Rows are points. Two turns around zero, p and q, are shown by what they do to some points. Where does a point land after both, in the order given? Backwards means that the second turn is done in reverse. Each puzzle has new turns, and all numbers are rounded.
In the rows, 128 means zero.

Turn p:
[142 142 124] -> [144 119 137]
[ 84 144 113] -> [142 172 112]
[148 138 148] -> [127 115 155]
[137  88 126] -> [100 107 107]
Turn q:
[113 125 143] -> [119 114 141]
[138 121 151] -> [130 135 153]
[116 130 163] -> [109 119 159]
[144 149  73] -> [136 150  71]
[128 116 110] -> [144 122 115]
Where do these land?
p, then q: [114 128 143] -> [108 124 129]
q, then p: [139 161 101] -> [165 143 109]
p, then q backwards: [150 155 169] -> [128 108 178]
q, then p: [107  89 109] -> [110  86 112]
q, then p: [120 111 121] -> [120 110 123]
p, then q: [138 123 125] -> [138 123 130]

Turn p:
[111 130 134 111 131 135] -> [111 117 126 116 122 138]
[175 111 184 104  74 120] -> [160  83 189 104 132  85]
[107 145 108 134 128 109] -> [110 157 131 138 114 137]
[121 117 102 129 165 116] -> [111 153  92 127 139 122]
[124 100 164 145 127 148] -> [127  87 132 143 157 128]
[142 138  85 111 125 132] -> [143 148 106 118  94 121]
[121 159  98 141 107 107] -> [131 166 144 146  98 136]
[129 135 147 139 159 143] -> [132 124 117 121 159 152]
[122 118 130 138 136 143] -> [127 116 115 138 137 135]
Turn q:
[122 121  95 177 115 122] -> [155 141 118 176 105 130]
[111 116 149 101 157 129] -> [112 113 129 114 166 111]
[135 124 106 134 113 182] -> [153 120  79 114 108 139]
[135 132 140 101 182 109] -> [133 132 159 103 172 102]
[118 152 135 110 104 120] -> [ 96 146 129 118 120 142]
[138 118 133 108 118 115] -> [113 120 140 117 116 115]
[137 133 137 165 107 118] -> [135 125 143 154 109 156]
Where do these land?
q, then p: [122 159 100  89 155 136] -> [119 166 129  82 113 143]
p, then q: [141 158 114 130 120 125] -> [128 132 132 106 113 153]
p, then q: [ 92 157 119 121 139 146] -> [124 128  79 121 124 142]
q, then p: [141 102 176 140 113 123] -> [114  80 120 148 146 111]
p, then q: [141 136 105 132 143 146] -> [148 144 120 114 108 125]
p, then q: [101 131 127 119  97 117] -> [ 99 114 121 149 124 148]
q, then p: [136  89 157 159 123  92] -> [124  99 145 165 171 112]
p, then q backwards: [149  92 126 134 134 139] -> [117  97 116 128 149 144]

Turn p:
[137 128 145 109 106 120 121 112  97] -> [129 134 155  99 127 123 154 114 126]
[117 134 145 161 160 102 126 107 138] -> [ 83 116 121 144 130 144 114 106 110]
[138 165 122 121 126 136 115 134 166] -> [122 153 134 157 130 107 107 130 158]
[139 121 143 109 104 138 115 157 115] -> [136 128 141 104 135 105 145 156 139]
[ 99 153  99 162 127  99 107 120 121] -> [107 146 117 148  88 113 119 114  89]
[147 120 137 134 135 171 130 117 127] -> [140 122 153 121 136 156 107 144 140]
[101  92 116  90 120 135 134 141 110] -> [164 115  99  86 123 120 139 128 131]
[138 105  88 117 136 121 132 147 167] -> [155 102  98 163 119 115 126 132 152]
[139 126 189 146 111 134 167 103 120] -> [ 96 143 147 111 160 181 158 132 133]
[124 137  95 131 155 125 134 140 120] -> [148 123 115 147 132 117 109 122 102]
Turn q:
[133 114 120 150 148 123 146 129 112] -> [124 113 123 130 133 120 163 135 117]
[111 151 139 120 138 141 110  97 116] -> [118 162 127 108 135 118 124  99 127]
[136 115  31 127  75 114 129 124 143] -> [177 137 101 219 130 130 132 134 164]
[131 123 136 120 130  76 104 144 142] -> [129 108 170 135 128 101 109 140 149]
[137 112 135 148 127 137 102 129 117] -> [130 128 141 134 153 129 126 128  99]
[136 164 153 100 147 147 139 150 126] -> [119 146 118  81 105 131 114 154 128]
[141 108 120 149 139 142 140 115 150] -> [131 117 128 131 148 158 155 127 133]
[112 163 157 151 131 143 130 132 129] -> [106 152 146 110 102 143 133 120 107]
[105 106 145 123 140 144 135 134 125] -> [ 96 112 113 119 137 134 123 123 119]
[138 125 144  92 104 113 147 126 120] -> [150 104 112 113 107 117 102 119 137]
Where do these land?
p, then q: [ 93 121 109 126 114 143 148 140  92] -> [164 145  96 121 119 106 121 153 123]
p, then q backwards: [153 139 156  93 138 139 150 141 147] -> [139 105 106 111 155 123 100 104 149]
q, then p backwards: [ 93 131 133 137 109 125 122  96 126] -> [125 150 121 121 140 102 126  92 135]
q, then p backwards: [140 143  92 129 106 111 132 121 134] -> [144 134  92 118 108 134 136 129 148]
p, then q: [130 103 151 149 122 158 118 131 136] -> [105 123 118 133 132 148  94 149 122]
p, then q backwards: [157 101 142 148 158  92 138 125 141] -> [107  71 128 152 130 121 143 131 138]
q, then p backwards: [158 145 123 127 103  93  99 115 122] -> [157 150  93 101 126 149 116 129 113]
p, then q backwards: [111  89 155 100 132 146 123 132 153] -> [135 115 135  81 152 128 154 123 152]
p, then q: [ 97 153 116 119 149 117 119  94  89] -> [153 153 118 111 137  91 118  85 123]
q, then p backwards: [122 159 135 145 136 119 118 159 128] -> [132 144 132 155 102 137 102 132 117]
p, then q: [153 125  97 135 140 165 140 153 139] -> [141 125 156 130 147 140 133 171 102]

Turn p:
[126 141 141 144 125 138 122 151 149 137 145 166] -> [127 143 122 156 143 131 116 131 148 136 114 165]
[123 155 128 144 107 140 131 150 115  85 137 139] -> [115 167 144 133 134 122  98 117 102 124 109 139]
[ 94 114  98 105 163  99 123 114 104 164  91 127] -> [142  83 110  79 120  91 150 127 131 159 149 130]
[ 81 102  80  93 168 114 124 128 138 138 100  98] -> [111 102  99  55 138  97 149 142 146 142 137 104]
[158 138 126 132 121 143 116 145 122 133 103 120] -> [142 130 138 139 119 136 121 138 122 154 104 107]
[138 135 159 146 122 156 101 135 151 129 164 126] -> [123 138 126 174 153 147 109 113 155 115 117 121]
[118 143 111 101 158 108 149 106 155 142 101 118] -> [150 130 132  81 131 124 172 137 150 133 138 127]
[100 117 138 101 186 107 159 119 108 151 100  96] -> [124  85 141  91 152 103 189 125 118 144 150 117]
[147 119 135 118  97 169 131 125 120 102 137 161] -> [123 134 125 135 125 178  95 125 101 120 111 147]
[135  90 109 167 159 111 145 134 150 124 138 125] -> [118 117 104 139 126  98 155 162 133  91 107 130]
[138 116 148 131  78 115 142 148 130 122 138 124] -> [ 97 144 149 155 102 143 115 145 123 127 145 131]
[141 130 152 134 105 117  99 108 123 101 125 138] -> [146 124 157 138 118 135  88 123 128 105 135 127]
[162 149 131 119 116 124 117 122 111 134 172 128] -> [153 152 114 163 134 142 117 119 112 126 157 116]
[131 145 136 156  85 151 133 106 116 131 140 124] -> [123 145 133 154  95 146 120  86 122 119 120 128]
Turn q:
[121 115  97 134 150 130 143 123 130 123 158 166] -> [104 128 119 116 149 159 153 119 131 119 145 161]
[129 113 144 115 161 107 115 135 135 117 116  92] -> [140 114 134 121 154  78 121 134 128 121 111 132]
[103 107 151 121 118 129 154 120 127 113 147 139] -> [ 93 120 144 104 112 127 135 121 150 112 132 124]
[119 106  84 109  95 170 161 117 128 120 148 141] -> [130 122 108  84 117 184 147 109 140 110 146 108]
[122 109 128 106 120 143 141 107 158 132 139 159] -> [112 130 141  96 134 154 113 100 146 135 144 132]
[117 161 121 110 116 177 138 110 113 158 144 142] -> [126 158 123 125 127 164 136 143 146 147 167  91]
[135 124 135 127 125 107  80 124 128 116 140 106] -> [131 108 124 152 143 106  95 132 112 104 132 124]
[127 142 143 150 154 124 101 155  98 143 100  93] -> [137 126 116 160 137  85 141 160 105 150 106 111]
[152 111 140 136 135 104 129  92 125 115 103 122] -> [145 120 170 133 128 108 134 103 106 119 126 135]
[ 97 143 100  88 117 123 154 118 137 118 130 147] -> [127 167 106  96 119 135 130 106 151 109 149 135]
[146 175 157 159 129 110  90 156  87 123 107  95] -> [142 140 127 193 114  92 123 175 100 125 100 112]
[167 126 137 133 113 118 136 164 109 174 120 142] -> [137 124 132 121  96 140 120 168  95 169 125 147]
[150 121 149 129 152 120 121 137 161  83 114 121] -> [136 124 154 129 155 115 111 119 137 111  79 144]
[116 150  98 143 102 147 165 120 143 165 161 128] -> [140 121 104 132 100 169 145 129 169 147 165 132]
[119 114 137 160 134 111  92 142 142 120  94 126] -> [117 115 119 156 135 102 116 103 106 142  92 132]
Where do these land?
q, then p: [117 117 116 121 149  89 126 143 130 120 111  97] -> [153 127 130 111 111 107 127 166 113 120 147 141]
q, then p backwards: [117 155 137 127 157 109 109 145 128 157 141 154] -> [117 132 127 121 119 112 133 179 131 136 154 152]
p, then q: [108 136 139 136 125 153 150 107 125 105  97 132] -> [118 156 161 107 122 118 125 109 122 127 129 100]
q, then p backwards: [111 150  93 122 100 148 129 107 120 140 163 130] -> [142 116 123  97 107 123 125 100 143 150 168 115]
q, then p backwards: [151 112 127 117 118 118 103 125  92 125 144 127] -> [146 100 132 117 129 111 136 124 102  97 135 129]
p, then q: [163 162 111 109 104 159 150 104  98 132 138 108] -> [165 136 143 143 115 153 154 152 127 124 157  80]
q, then p: [110 137 139 102 133 159 137 157 160 132 137 157] -> [132 136 116  97 151 138 128 118 173 160 118 126]
q, then p: [134 141 147 126  93 114 161 163 120 138  93 146] -> [128 146 152 127  86 148 108 119 135 176 138 136]
p, then q backwards: [117 132 126 124 132 157  97 112 147 129 103  94] -> [114 112 141 119 113 170 139 124 157 113 118 111]
q, then p backwards: [107 158 155 116 122  96 117 151 164 112 132 156] -> [ 98 137 121 159  91 131 108 154 152 111 143 156]
q, then p: [112  94 149 117 105 130 170 102 156 139 149 138] -> [105 117 127 118 134 178 119 122 165 108 163 136]
p, then q: [138  93 100 145 169 113 104 117 150 124 107 131] -> [154 114 112  93 131 116 114 118 107 113  87 157]
p, then q: [161 115 106 172 129 142 119 101 101 123 155  94] -> [167 104 124 154 108 122 160 111 107  86 116 110]
q, then p backwards: [145  89 146 158 154 105 119 158 101 117 122 129] -> [125  96 137 154 156 132 160 154 101 113 102 142]

Turn p:
[141 124  94  79 113 157 118 144 148 173 138  92 132 119] -> [103 153 117 111  94 163  99 139 154 113 156 125 130 177]
[137 124 117 126  98 144 104 138 143 159 121 113 148  79] -> [139 161 105 127 112 171 110 132 158 104 146 123 114 118]
[100 116 143 133 115 142 149 160 138 121 122 120 113  99] -> [124 109 116 116 127 156 143 146 127 114 123  84 127 113]
[122  94 115 160 115 139 148 155 171 145 106  93 165 112] -> [121 139  75 112  73 165 120 140 118 141 120 115 120  98]
[111 131 133 119 171 135 136 108  93 106 121 148 140 129] -> [117 129 133 137 154  95 130 109 120 109  87 129 153 127]
[155 129  99 152 126 135  85 138 108 108 146 132 109 147] -> [149 131 119 162 145 134 152 120 142 160 150 150 154 150]
[122 158  98 141 116 145 110 106 119 128 140 163 109 166] -> [111 101 127 141 161 111 126 100 147 145 165 159 141 132]
[142 151 129 125 110 139 119 166 154 164 139 103 159 106] -> [118 160 132 107  85 164 135 145 160 118 149 134 125 114]
[126  87 135 144 113 125 138 155 143 143 134 101 135 113] -> [142 138 109 122  92 154 128 143 107 132 138  97 129 118]
[163 160 114 133 142 123 133 118 109  86 110 157  97 161] -> [128 109 148 136 176 107 143 116 144 179 104 152 126 146]
[111 119 151 130 111 110 152 137  98 135 117 111 146 136] -> [121 143 141 110 126 140 142 111  83 121 124 114 120 114]
[102 122 152 117 156  98 141 135 137 114 142 145 140 134] -> [136 115 137 106 122  89 142 147 107 108 112 127 139 116]
[163 128 124 124 131 130 110 112 114 132 122 185 104 154] -> [157 113 151 128 166 112  98 109 144 157 136 150 147 138]
[123 149 142  98 136 123  89  91 124 102 110 142 111 160] -> [136  95 151 144 158 115 123 118 124 109 115 177 117 157]
[133 109 164 163 130 148 155 130 144 140 142  95 133 114] -> [124 125 137 151  78 142 127 130 119 136 120  89 124  98]
[127 138 126 104 126 103 142  84 117  90 146 149 128 130] -> [137 120 134 127 150  72 138 107 128 118 120 128  98 147]
[ 98 137 140 128 166  79 147 100 115 130 118 127 108 119] -> [111 133 142 140 159  87 121 160  90 114 110 124 113 114]
Turn q:
[167  98 135 179 134 136 125 143 135 150 111 148 111  90] -> [126 136 135 170 112 116 145 129  81 130 109 120  75 109]
[109 154 111 137 129 121  82 133 140 147  78 108 130 151] -> [142 130 128 142 111 152  99 158 172  95  97 105 127 116]
[118 152 116 106 102 135 143 124 136 101 143 118 103 125] -> [130 154 120  99 109 132 128 107 142 125 163 131 140 136]
[124 144 158 151 164 127  75 109 147 131 128 147 105 100] -> [111 123  98 113 136 156 130 160 126 130 117 108  63 117]
[145 104 150 103 111 139 155 150 109  96 174 120 131 152] -> [125 125 158 115 152 101 158 116 115 133 172 134 153 167]
[115 144  90 127 120 132 130 113 153 126 133 105 153 180] -> [169 152 123 135 152 137 101 139 157 120 137 133 170 124]
[157 117 163 131 115 127 146 140 109  99 131 112 132 104] -> [128 111 151 108 118  82 150 119 111 127 146 128 111 130]
[128 114 142 118  99 129 129 123 119 100 153 161 150  91] -> [ 99 123 139 103 149 109 109  87 102 136 144 129 110 132]
[153  96 170 150 132 101 151 138 141 149 101 157 111 124] -> [100 127 161 152 113 119 147 158  97 135 115 165  99 109]
[116 146  91  97 122 122 120  92 126 167 137  96 144 147] -> [165 121  95 124 121 145  88 131 143 130 111 142 166 156]
[109 119  87  87 150 135 132 112 140 122 114 105 142 151] -> [149 112 117 148 129 143 106 124 173 156 143 130 164 130]
[118 102 146 153 128 115 136 168 132 146 133 132 119 100] -> [100 150 147 139 120 107 149 130 112 147  95 118 110 134]
[159 121 133 132 131 108 128 153 105 117 141 163 114 110] -> [ 92 122 123 143 133 111 155 108 110 107 133 141 104 136]
[109 109 117 127 114 131 153 108  88 106 145 122 126 145] -> [149 119 148 108 144 139 149  87 131 134 130 147 150 137]
[109 149 115 101 126 167 130 120 125 144 119 124 137 161] -> [140 119 125 126 123 162 111 136 131 124 140 109 178 128]
[114 178 125 150 169 122 114 121 143 147 106 132 140 117] -> [123 126  82 124 127 136 121 159 141 119  98 111 125  85]
Where do these land?
q, then p backwards: [152 152 160 118 102 160 141 158 162 150 125 107 122 117] -> [121  97 132 121 149  96 149 141 141 166 170 101 128 126]
p, then q: [128 126 135 113 171 118 143 105 111 157 132 141 160 144] -> [102 103 129  94 138 124 101 129 152  98 106 139 115 121]
q, then p: [143 132 128 110 106  99 115 143 121 116 152 129 148 147] -> [140 108 129 122 127  92 147 137 113 127 118 160 138 134]
p, then q: [ 99 139 150 116 114 145 106 140 104  89 112 110 106 111] -> [151 117 151 138 132 130 170 125 130 154 156 118 137  90]
p, then q: [141  93  94 117 159 125 111 102 119 150 166 121 156 142] -> [137 142 116 115 167 122  98 122 140  69 110 151 134 131]
p, then q backwards: [140 133 146 111 107 118 136 154 178 142  84 111 115  96] -> [104 142 165 139 135 127  80  88 150 141 102 122 103 131]
q, then p backwards: [100 167 122 135 129 133 136 133 152 147 120 135 118  89] -> [128 113 111 146 137 134 164 140 140 148 114 111 165 109]
p, then q: [121 157 118 155 135 141 108 167 106  93 101 100 106 146] -> [125 127 138 150 130 140 150 126  95 160 113 112 171  81]
q, then p: [144 104 123 161 149 106 141  97 104 140 150 140 137 108] -> [129 142 128 132 175 113  86 126 119 154 110 116 141 124]
q, then p: [139 116 112 106  93 125 134 143 106 126 126 132  93 148] -> [133  92 141 128 116 109 144  83 127 134 134 134 116 116]
q, then p: [111 171 147 141 113 137 133  98 163 132  95 104 116 117] -> [144 144 134 106 136 170 139 138 175 107 144 121 108 155]
q, then p: [ 97 122 140 159 107 137  99 155 116 123 110 128 111 146] -> [112  97 153 139 113 156 144 131 129 120  90 121 106 127]
p, then q backwards: [160 111 120 117 153 128 107 112 124 122 150 167 135 148] -> [135 112 102 111 109 111 152 124 127 127 138  87 158 137]
p, then q: [ 97 107 125 147 171 114 164  94 143 119 157 138 130 125] -> [130 133 138 128 122  94 126 103 169 119  77 153 108 139]
q, then p: [146  90  99 114 112 133 146 118 113 114 139 157 167 136] -> [153 140 134 168 126  85 108 110 113 118 123 143 148 104]
